Each point is reached from the start by the listed moves, each made once or not at all, plus a little noise. Say if it took an odd or an even number of moves. Then give how often each move was made.

Moves:
(1): [ 31 -14 -45]
(2): [ -5  33 -27]
(3): [43 32 45]
Start: [ 1 -1 35]
Points:
[ 28 -17 -14] => odd (1, 0, 0)
[-4 34  5] => odd (0, 1, 0)
[44 64 52] => even (0, 1, 1)

Moves:
(1): [ 50  10  -9  13  34 -10 -11   8  30   4   6]
(2): [  2  34  -7   4 -11  10   1 -16 -14  16  20]
(3): [ -8 -11  14  28  -5  12  -6 -10   4  -7  12]
(4): [-31  -2 -54  12  -8 -23  -6  -8  25  -6   8]
(5): [ -8  12 -11  17  17 -28 -22   0 -27 -19 -17]
(6): [ -2  -3  -8  -1  -2  25 -25  24 -11  31  15]
(7): [-11   8   7  19  -8  13  32  25  -9 -15  -9]
(8): [-19  10  35 -17 -21 -26 -29  31  -2   3  12]
(9): [-15  17   7  24   8  22 -29   0  24  13 -47]
(10): [-12  -5   2  10  42 -20  24 -11   0  26   5]
(11): [-21   2  -7  -7  33  31  -6  -5  22 -26  47]
Start: [ 11 -26 -14 -12   2 -14   5  -5   8  40  -4]
Points:
[ -1  43 -29  85  68  59 -63  21  26  37  23] => even (1, 1, 1, 0, 1, 1, 1, 0, 1, 0, 1)
[ 40  -9 -33  26  95 -76  -4  -8  13  53 -11] => odd (1, 0, 0, 0, 1, 0, 0, 0, 0, 1, 0)
[ 40  20 -21  34  60 -22  51   2  14  73  18] => even (1, 1, 0, 0, 0, 0, 1, 0, 0, 1, 0)

Moves:
(1): [ 10 -13   1  -5 -13  -1  -6   2  -8  -1 -11  -6   1  -1   6   2   4   2
  -7  -8   5]
(2): [-15  -9  -7   7 -13  10   1   2 -23   6  -1  13  -1   1   2  -9  -1  -9
 -21  14  -9]
(3): [ -4   6   1  -8   9  -4  14   1   8  11  -9  -1  -3  -9   8  13  12  12
  -3  -2 -16]
(4): [-17  14  21  14  19  -4   1 -13 -11  -1  11   3  -2  12 -13   7  11 -13
  11  -5   4]
(5): [ 11 -11  -9 -38  37  22   5   2 -13  27   1   1  -2  -9  -2  18  12   7
  -1 -14  18]
(6): [-14  18  -6  -3 -16 -11  12   8  21  12   8  -8 -12  13   2   5   1  12
  13  -5  -5]
(7): [  9  -2 -21  11  12  -8  10   0 -12 -17  -6  -3 -32  10  -6 -17  -2 -11
  32 -19  10]
(8): [ 10  18  -1  18   9  -4  -4  11  -3 -11  14   2  -2   9  13   4  11  -6
   3 -22  -1]
(9): [ 11  25   8  15   4 -13 -15  -9  12  13  11  -8   5  16   9   2  -8 -25
   0 -15   0]
(10): [ 25  -8  28  16  10  11  -5  -9  17  19   2 -16  33 -23  -7   8  19 -18
  -2 -19  11]
(11): [ -9  -1  -4   1  10 -17  19   3 -22 -16  26  -2  15  21  -4 -15 -14  -4
 -11   3 -20]
(12): [  6   9   0  -2   1  -8  -6   4   6   9   8 -12  -3  -8  14  -6  11  10
  28  24   3]
(13): [ 28  18  -4  -7  -6  -9  -4  -5   0 -12  -4   1  10   1  -6 -13  24   9
   3  -6   7]
(14): [  0  -5 -13  -5 -14  -8 -12   6  10  -1 -10   9   0  16  -9   2  -5  -6
  21 -17   1]
(15): [-27   4  -8 -12  13  34   6  18 -27   3 -10  -7  -9 -10  15 -15 -10 -14
  -7  -3   2]
(16): [  6  17  -6  13 -25 -13   0  -6  14 -12  -5  -3  17  23  14  14  11   1
  -2  34   5]
(17): [-23 -14 -20 -12  28 -26 -12  -8  31  34  17 -29   3   3   9 -17   9  23
  10  20   8]
(18): [  8 -14   4   7  13 -11  -5   3   5   4   0  -3   4  14  -3 -20  -4  10
  -9  13   0]
(19): [ 14 -16 -15   1  -6  -3 -22   4 -12  -8  10 -22   9  10 -34  -1 -11   5
  -2  12   2]
(20): [ 11 -18  13  -8  -4   8  11  -7  12 -17   8  -5   3  -6   0  -6   7   3
 -14   5 -28]
Start: [ 15  15 -14   5  -1  -3  -7  -6  -4  -7 -13  23 -12  11 -18   8   7 -15
   3 -14  -7]
Points:
[ 31   8 -49  37 -15 -69   1  -1  37  -1  36 -37   8  71  18 -26  56 -19
  52  -4 -29] => even (1, 1, 0, 0, 0, 1, 1, 1, 0, 1, 1, 1, 0, 1, 0, 1, 1, 0, 0, 1)
[ 88  37 -24 -17  15 -52 -13 -15  19 -11  23   0  37  80  -4 -17  41 -11
  19  13 -21] => odd (0, 0, 0, 0, 1, 0, 0, 0, 1, 0, 1, 1, 1, 1, 0, 1, 0, 1, 0, 1)
[ 29  24 -41  -5  64   0   2   3 -47   7   3 -30   9  46 -41  14  40 -45
  67 -20  12] => odd (0, 0, 1, 1, 1, 0, 1, 0, 0, 1, 1, 1, 0, 1, 1, 1, 0, 0, 1, 0)
[  5  -7 -52 -31  63 -32 -32  -7  26  89  -4   6  -7  44  -2  -5  22  -5
   0 -14  -5] => odd (0, 1, 1, 0, 1, 0, 0, 0, 1, 0, 0, 0, 0, 1, 0, 0, 1, 1, 0, 0)
[ 44   6 -87  19  29 -95 -53  -6  -8   4  39 -32  -4  95 -43 -89   4 -13
  54  16  -5] => even (0, 1, 0, 0, 0, 0, 1, 0, 1, 0, 1, 1, 1, 1, 0, 0, 1, 1, 1, 0)
[-25  38  -4  24  25 -27  25  -2   9  29  43 -49  28  36  40  -8  78 -17
   0  20 -51] => odd (1, 1, 1, 1, 0, 1, 0, 1, 0, 1, 1, 1, 0, 0, 1, 1, 1, 0, 0, 1)
